Every row gives one point. To make a cloud, some directions were put in groups of two or more. Within a group, all points are equally far from the middle, so they leave a hole (a ring in 2 directions, a hollow ball in 3). The other directions are filled evenly. Then the cloud was stretched, turned, moved and blurred a little. Count the holes, and give their numbers of directions, smallest first.

Cloud (14 x 2)
-40; 3
-5; 16
30; 0
-3; 12
-8; -42
32; 13
-16; 47
-14; 40
18; 13
-47; -8
5; -15
-32; -3
-41; 10
-60; 4
Holes: 0

Cloud (19 x 3)
-47; -12; 14
-14; 3; -45
54; -5; -27
-11; -41; 52
21; -39; -30
4; 35; 32
49; -19; -39
41; -19; -2
24; -38; 52
18; 20; 30
-2; 7; -13
-37; 29; 21
-5; -21; 33
37; 20; 39
28; 38; 35
18; 10; -20
-41; -3; -7
22; -9; 3
40; -39; -16
Holes: 0

Cloud (53 x 6)
-1; 3; -37; 19; -33; -22
27; 19; 7; 14; -28; -25
-11; 31; -28; -11; -15; 18
-3; 2; 43; -12; -3; -26
-29; 35; 18; 26; -15; -24
-2; -16; 31; -1; 21; 4
1; 43; 10; 13; -4; -38
-27; -1; -33; 13; 32; 23
-41; 6; 20; 20; -25; -46
3; -24; 13; 10; -29; 25
-2; 26; 33; -6; -20; 2
19; 29; 13; 14; -26; -17
22; -12; 14; 6; 37; 28
19; -10; 13; 6; -40; -37
9; 1; 35; -6; -28; -38
-37; -11; 20; -13; 1; 16
-23; -31; -3; 10; -13; 17
-16; -31; 13; 21; 11; 21
-7; 17; 39; -7; -1; -4
-20; 14; -21; 18; 24; -39
-6; 12; -37; -17; -7; 8
-34; 37; 16; 4; -4; -24
8; 7; 28; 30; -28; 11
11; -32; -8; 16; -5; -29
-24; -21; 13; 20; -7; 28
-26; 22; 27; 8; -18; 16
-26; -24; -3; 44; -9; -10
-36; 9; 3; 44; -5; -16
-12; -35; -7; 21; -13; -4
16; 20; 24; 29; -26; -11
-33; 24; 29; 14; 29; -39
22; -19; 20; 39; -1; -17
18; 5; -15; -22; -30; -19
-40; -16; -3; -10; -5; 23
-14; -34; 12; 10; 16; -7
-4; -22; -37; -8; 22; 5
-18; 27; -20; -6; -9; -40
-38; 1; 24; 3; -19; -9
17; 7; 17; -10; 14; 22
22; -29; -18; -5; 26; 13
13; 24; -3; -32; 17; -2
-33; 13; -2; 60; -33; -9
2; 18; 22; 2; 1; 36
-48; 17; 4; -16; -3; -21
17; -11; -16; -5; -25; -31
9; -10; 29; -11; 36; 11
-35; -13; 27; 1; 14; -42
-27; 19; -20; 17; 14; -4
-37; 4; -10; -8; -27; -52
8; 23; -22; -3; -15; -27
-8; 27; -18; -19; 9; -39
9; -4; 26; -18; -36; -15
20; 15; 18; 43; 10; -3
Holes: 1 (3)

Cloud (77 x 8)
-35; -29; 13; 17; 35; 7; -33; -9
16; -3; 7; 0; 7; 2; 37; -36
39; 20; 16; 22; 18; 15; -24; 0
34; -15; -26; 13; 5; 30; 16; 37
6; 42; -30; 39; -2; 15; 0; 10
-28; 10; -4; 21; -18; 30; -30; 21
4; -15; 0; -2; -9; 30; -29; -9
4; 23; -15; 5; 18; 1; -23; 9
6; 1; -12; 6; -6; 34; 3; -25
-24; 0; 9; 50; -36; 21; -18; 18
-5; 48; -17; 20; -36; 14; 10; -1
-12; 50; 2; -16; -6; 29; -2; 17
26; 18; 18; 46; 14; 22; -19; -31
14; 22; -14; -4; 39; -35; -16; 10
14; -14; 1; 17; -20; 3; 22; 7
13; 33; 8; 26; 29; -17; -8; -19
27; 12; -12; 11; -14; 9; 30; 21
10; 12; -22; -27; 29; 8; 5; 34
20; 57; -28; 6; -18; -43; -22; -8
-29; 43; -7; 23; -9; 41; 5; -30
2; 23; 2; -6; -34; 4; 21; -12
4; -2; 26; 13; -15; 38; 27; 11
30; 17; 27; -6; -17; 23; 17; 5
-27; -12; -35; -37; -16; 4; -25; -8
4; -26; -8; 39; 12; 18; -31; -10
33; 14; -4; 23; -30; -25; 3; -37
33; -37; -6; 17; -9; -17; 12; -37
36; -11; 2; -17; 19; 6; 7; -38
-17; 57; -25; -12; -10; -10; -3; -31
-11; -12; 8; -2; 26; 15; -2; 4
41; 27; 6; 2; -17; -21; 14; -48
20; 29; 4; 36; -25; -13; -10; -44
18; 21; -5; -11; 33; -18; 12; 12
-16; 26; -9; 25; -25; 2; -18; 6
16; 16; -5; -7; 19; 18; 43; -43
-14; 14; 16; 16; 26; -23; -9; -7
-16; 17; 35; 1; -13; 49; 18; -17
35; 21; 25; 12; 21; -9; -38; 29
-40; 55; -20; 33; -9; -9; -40; 3
17; -1; -16; 34; 4; 15; -8; -2
21; 1; 18; 40; -34; 2; 8; 10
-20; 10; -38; 45; -39; 16; -30; -20
-27; 27; -20; 46; 14; -3; -2; -2
12; 0; -18; -10; 12; 11; -15; -8
-3; -21; 4; 2; 7; 32; 42; 2
-25; 39; 20; -26; 4; -14; -13; 11
-10; 18; -10; 4; -2; -20; 16; -16
19; 8; 27; 2; -12; 34; 26; -8
13; 44; -30; 27; 1; -27; 14; -19
-4; -12; 13; 6; 40; 28; -34; -15
12; 34; 10; 16; 22; -3; -18; -5
0; 4; -7; 23; 33; -16; -20; 16
-6; 38; 32; 21; 15; -28; 2; 17
0; -18; -18; 28; 24; 34; -39; -5
-10; 29; -29; 16; -2; -4; 37; -10
-17; 33; 8; -1; -10; 17; 45; -20
-17; -18; -32; 30; 23; 2; -15; -3
10; 0; 19; 9; -25; -30; -43; -24
-28; 14; 12; 56; -38; 8; -13; -19
26; 36; -2; 7; 19; -34; -19; 21
-8; 45; -7; -29; -13; -6; 14; 2
31; 25; -28; -11; 29; -6; -7; 28
8; 36; -1; -10; -1; 22; 38; -4
11; -32; -9; 11; -1; 35; 23; 7
-4; 0; 19; -25; -9; 6; -7; -16
-21; -2; 8; -4; -28; -2; -40; 28
-22; -14; -26; 47; 12; 3; 3; -8
-1; 60; 11; 34; -28; 2; 18; 16
36; -18; -27; 33; -12; -18; 9; 28
42; 44; 4; -2; -12; 0; -11; 13
-1; 34; -8; -15; 7; -12; 21; -20
19; 9; -4; -11; 4; 3; -47; -24
28; -12; -14; 22; 34; 36; -37; -17
-6; -15; -24; 0; 18; 16; -14; 31
-11; -14; -20; 26; 11; -21; 10; -14
18; -23; 2; -16; -32; 28; -29; -15
-7; 18; -8; -16; -17; -1; 18; 14
Holes: 0

Cloud (91 x 9)
4; -3; -34; -28; 12; 11; 14; -4; 0
-24; 6; 28; 24; -1; 6; 22; 11; 35
-19; 15; 28; 24; -1; 10; 28; -13; 27
13; -4; 10; -14; -24; 40; 17; 20; -5
-23; -23; 17; -9; -14; -11; 15; 10; 19
-35; 6; 6; -8; 11; 24; -15; -3; -26
-20; -32; 24; -4; 35; 9; 0; 7; 5
-8; 22; 15; -11; 21; 17; 11; 25; -21
-20; 22; 30; -12; 27; 22; -25; -11; -10
-17; 17; 35; -12; -10; -20; -22; 10; -3
-19; 25; 9; 12; 7; 40; 24; 27; -2
-5; 25; 7; 11; -22; 22; -35; -16; 2
24; 8; -1; -6; -3; 19; 25; 25; -24
-24; -10; -4; -20; 27; -28; 27; -19; 26
-15; -17; -20; -23; -26; 15; -32; 7; -10
-4; 30; 37; -8; -17; 26; 0; 12; -5
-22; 4; 5; 18; -20; 5; 4; 11; 6
-2; 0; -11; 0; -13; -20; 10; 5; 41
-18; -10; -24; 15; 6; -8; 10; -31; -5
-11; -32; 6; 38; 5; 35; 40; 0; 1
-13; -6; -13; 7; 13; 24; 40; -9; -3
-23; 36; 4; -21; 34; 9; -28; 0; -11
4; 16; -16; -2; -22; 29; 25; 20; -3
-7; -18; -17; 13; -4; 37; 28; 27; -4
-33; -8; 4; -14; -13; 43; 22; -13; 18
-8; 16; -27; 5; 10; 1; 11; -31; -19
27; 25; 5; 23; 0; -4; -4; -36; 17
-23; 21; -8; -4; 5; 41; 24; 17; 25
-16; 17; 42; 3; 7; -15; 20; -37; -3
-3; 6; -14; 0; -14; 19; -17; -24; 22
-29; -27; -1; 10; 11; -11; -10; 11; 26
-15; -21; 60; 1; -4; 10; -9; 0; 12
-35; 10; 20; 37; 0; -5; 13; -14; 2
-38; -1; 24; 24; -19; -14; 13; -37; 7
-37; 4; -8; -18; 7; 20; 10; 10; 9
-41; 1; 26; -9; 33; -17; -20; -18; -3
-2; -34; -5; -24; 33; -21; 36; -21; -14
-14; 9; -7; 0; -4; -38; -1; -53; 14
-10; 14; 1; 23; 26; 39; 18; 8; 4
-5; 22; 26; -7; 35; 0; -20; 9; -2
0; -31; 33; -8; -2; -13; 11; -16; 10
-7; -4; 2; -21; -12; -15; 38; 16; 15
-8; 5; -12; 19; -3; 33; 19; -19; 23
7; -19; -9; -24; -4; 17; 8; -13; -22
16; 4; -6; -12; 4; 15; -32; 5; -37
12; -5; -23; -7; -2; 29; -13; 24; 16
-1; -23; -3; 36; 5; 38; 16; -15; 13
-15; 10; -7; 31; 17; -12; 6; -4; -6
-12; -17; 41; 45; -29; 12; 29; -13; 16
9; 1; -27; -9; 9; 24; 17; -28; 17
-20; 28; 1; -10; 11; 13; 19; 12; -19
-4; 37; -23; 9; 13; 0; -18; -26; -13
-27; 13; 24; -15; 38; -15; 16; 12; 29
-31; 20; 1; 20; 15; 39; -21; -14; 15
-38; 6; -25; 1; 28; 9; -10; -21; 0
-21; -13; 47; 1; -2; 8; -7; 4; -24
-6; 13; -1; 8; 15; -7; -16; -14; -1
-43; -13; 2; 27; -9; 27; -18; 1; 25
-16; -24; -1; -11; -16; 31; 29; 15; 12
-6; 0; -14; -34; -10; -5; -16; -10; -4
-36; -13; 13; -13; -17; -11; 2; 3; 18
-23; 1; 37; 19; 1; 11; 22; 5; 15
8; 6; -2; 16; -23; 22; 21; 5; 12
-16; 1; -18; -16; 29; -10; -11; 19; 4
-15; -8; -20; 8; -17; -1; -11; -36; -7
-11; -4; 23; 3; 13; 30; 5; 21; 11
-12; -9; 20; 32; -21; -10; -23; -10; 0
-19; -6; 34; 26; 46; 4; 45; -13; 3
-2; 8; -28; 0; -6; -11; 32; -13; 8
-5; 5; -29; 24; -13; 23; 23; -7; -27
-1; 14; -16; 14; -16; -22; -15; -6; 1
-37; 27; -15; 12; 9; -6; -7; 13; -7
-16; 30; 9; 35; 3; 33; 9; 12; -7
-1; -15; 9; 13; 10; 17; 24; 14; -21
-15; -7; -17; -5; 6; -23; 2; -27; 13
-33; 12; 18; 0; 44; -24; 2; -15; 1
-28; 18; -13; 1; -21; -10; -9; 11; -3
-12; 25; 19; 17; -15; 11; 6; 19; 0
-11; 37; -15; -1; 4; 0; 1; -26; 11
14; -32; 15; 41; -17; 17; 14; -26; 32
1; 12; 30; -18; 9; 0; 7; -13; -9
-6; -29; 7; -14; 39; -16; 5; -15; 3
-9; -20; -32; 30; -12; 7; 31; -6; -21
-40; -12; 7; -19; 19; -10; -18; 9; 12
4; 8; 9; 28; 10; 14; 10; -27; -9
-13; -14; -1; 7; 19; 20; -21; -8; -15
-14; 1; -18; -22; 2; 9; 31; 15; -6
2; -4; -28; -10; 5; 21; 17; -21; -10
-21; 19; -28; 0; 13; 18; 15; -7; 34
-44; -6; 16; 7; -2; -13; -1; 21; 22
6; -9; -5; -17; -17; 24; -23; 14; 20
Holes: 0

Cloud (107 x 9)
-12; 4; 10; 33; -33; 25; -15; 0; 45
34; -29; -16; -22; 17; 3; 34; -12; 19
-21; -25; -9; -3; -5; -19; -10; -33; -14
-21; -11; -11; 1; -10; 8; 27; 25; 15
-23; -28; 30; -16; -10; 5; -45; -18; 5
10; -2; 21; 3; 19; 15; -53; -14; 17
19; 4; 21; -15; 3; -21; -1; -16; -30
-5; 15; -15; 15; 9; 55; -30; 6; -14
26; 32; -3; -17; 27; 20; -16; 24; 9
39; 26; -43; 24; -9; -5; -29; -7; 20
7; -27; 14; 7; -21; 50; -3; -12; 9
21; 39; -48; -12; 23; -17; 2; -14; 26
5; -13; -6; -22; 7; 23; -40; 9; 23
29; 5; -40; -26; 17; 17; 23; -10; -5
17; 14; -6; 11; -42; 10; 31; 20; 9
-11; 13; -2; 4; -12; -6; 18; -29; -23
-8; -17; -25; -24; 24; -29; 19; -13; 28
-11; 31; 7; 15; -29; 23; -41; 15; -13
19; 1; 28; 2; -31; -3; 31; 7; 38
19; 34; 5; 12; 22; 39; -26; 6; 13
1; 26; -47; 0; 1; -21; -31; -11; 16
55; -4; -20; -9; 30; -3; 28; -32; 28
-14; 18; -4; 39; 14; -2; 5; -20; 26
11; 10; -59; 14; 10; -10; 29; 11; -1
5; -35; 25; -3; -10; -12; -12; -6; 20
34; 15; -39; 6; 32; -24; 52; 7; -3
-10; 29; -9; 43; -25; 22; 6; -3; -6
-1; 3; 44; -9; 24; -1; -6; -27; 19
34; 26; 8; 9; -11; 6; -27; 36; 23
7; -38; 22; -2; 12; 16; 14; 14; 12
17; 14; 41; -10; 23; -6; -25; -10; -14
-4; -29; 28; -8; 16; 53; -19; 13; -17
4; 20; -21; -15; -19; -32; -15; -2; -16
43; 32; -12; 17; -24; -28; 19; -7; 43
-24; -22; 10; 18; 2; 29; 14; -14; -16
14; -20; -1; 1; -15; 10; 19; 31; -23
12; 17; 25; 4; 23; 33; 30; -11; 22
22; -13; 36; -21; 6; 36; 13; -16; -8
16; -24; 3; -17; -1; 18; -53; -20; 4
21; 28; 13; 33; -7; 23; -9; 17; 35
5; 11; -23; -27; -19; 31; -30; -22; 4
-6; -25; -18; 7; -3; 22; -32; -32; 8
-14; 4; -30; 17; 14; -3; -24; -33; 22
-3; 39; 11; 29; -26; -15; -9; -17; 26
10; 37; -53; 19; 16; 6; 24; -6; 2
57; 12; -27; -12; -1; -21; -25; -9; 7
-24; 8; 13; 13; -26; 6; -45; -10; 33
-3; -28; 28; -42; -18; -6; -17; -22; 15
-10; 30; 27; 5; -9; -21; 3; -28; 11
-7; -27; -1; -2; -19; 50; -42; 0; -3
21; 24; -7; -9; 44; -21; -23; -31; 5
21; -12; -7; -50; 6; -9; 5; 14; -21
-14; 19; 10; -36; 15; 17; -26; -10; 7
1; 0; -27; -28; 1; -3; -41; -27; 12
41; 16; -27; 30; -25; -14; 2; -10; 28
-11; 41; 5; 9; -5; -6; -13; 0; 46
23; 16; 6; -49; -9; -7; -17; -13; 20
4; -24; 5; 17; -16; 32; 31; -23; 7
41; -4; -4; 2; 44; 24; -15; -8; 21
10; -12; 2; -26; -22; -16; -33; -2; -26
39; 35; -36; 13; 28; -26; 28; -36; 21
20; 6; -28; 8; -14; -3; 55; 14; 30
3; -5; -36; 37; 10; 13; -11; -13; -23
52; 24; 2; -27; 53; -9; 15; -7; 5
47; -20; -11; -27; -2; -20; -7; -18; 6
-5; 6; 14; 38; 12; 6; 9; -21; 23
15; -1; -29; -9; 29; 17; 6; -19; -38
41; -1; 3; -23; -1; -29; -25; -20; -6
18; 0; -32; 32; -3; -1; 22; 32; 11
60; 27; -25; -10; 38; -22; -10; -20; 17
-5; 13; -10; 2; 3; 36; 26; 18; -11
26; 2; -26; 4; 9; -26; -28; -35; 3
6; 29; 12; 24; 24; 28; -3; 22; -14
-18; -12; 24; -6; 6; -20; -2; 15; -34
-12; 32; -10; -2; 32; -19; -2; -13; -10
14; -16; -4; -35; 40; -44; 30; -27; -1
19; 5; 5; -12; 15; -48; 31; 2; 38
-13; 19; 14; 32; -17; 10; -49; 2; -3
12; -16; 23; 21; 9; 20; 33; -10; 14
21; 28; 25; 5; 17; -26; 33; -12; 15
-28; 10; -36; 17; -16; -23; 23; -14; 3
57; 11; -37; 0; 3; -1; 30; 14; -6
18; -14; 28; -36; 59; -10; 6; -6; -4
2; 1; 25; -24; 10; 25; -36; -38; -1
5; 21; -56; -15; 13; -28; 6; -4; 16
30; -15; -3; -37; 60; -17; -6; -26; 1
41; -2; 16; 4; -8; 0; 1; 9; 41
12; 6; 14; -14; 23; 33; -48; 23; 8
-33; 0; 39; 0; -25; -12; -12; -7; 15
-14; -28; -19; -18; -15; 12; 22; -30; -11
3; -39; 3; -32; -7; 21; -20; -2; 11
13; -25; 29; -29; 14; -12; -16; -38; 0
11; 13; -8; -45; 14; -10; -40; -6; -7
11; 11; -50; 13; -26; -18; 41; -1; 26
-33; -7; 14; -43; -4; -3; 3; -3; -11
10; 1; 17; -15; -5; 53; -7; 10; 20
30; 36; -14; 23; 0; 15; 10; 3; -23
25; 2; 14; -15; 40; 9; 25; -9; 37
24; 22; -19; -8; 27; 26; 2; -37; -7
9; 24; -21; 20; -14; -20; -21; -40; 20
2; 38; -9; -10; -25; -29; 22; 13; 14
-2; 29; 18; -32; 5; -24; 9; -5; -2
-25; -8; 8; -21; -31; 12; -53; -14; -5
39; 19; 30; -10; 3; 33; -13; -11; 2
23; 21; -47; -10; 13; -2; 39; -13; -10
18; 3; 0; 4; -4; -26; -25; -39; 18
-34; -1; 16; -10; -5; 30; -46; 20; -28
Holes: 1 (8)
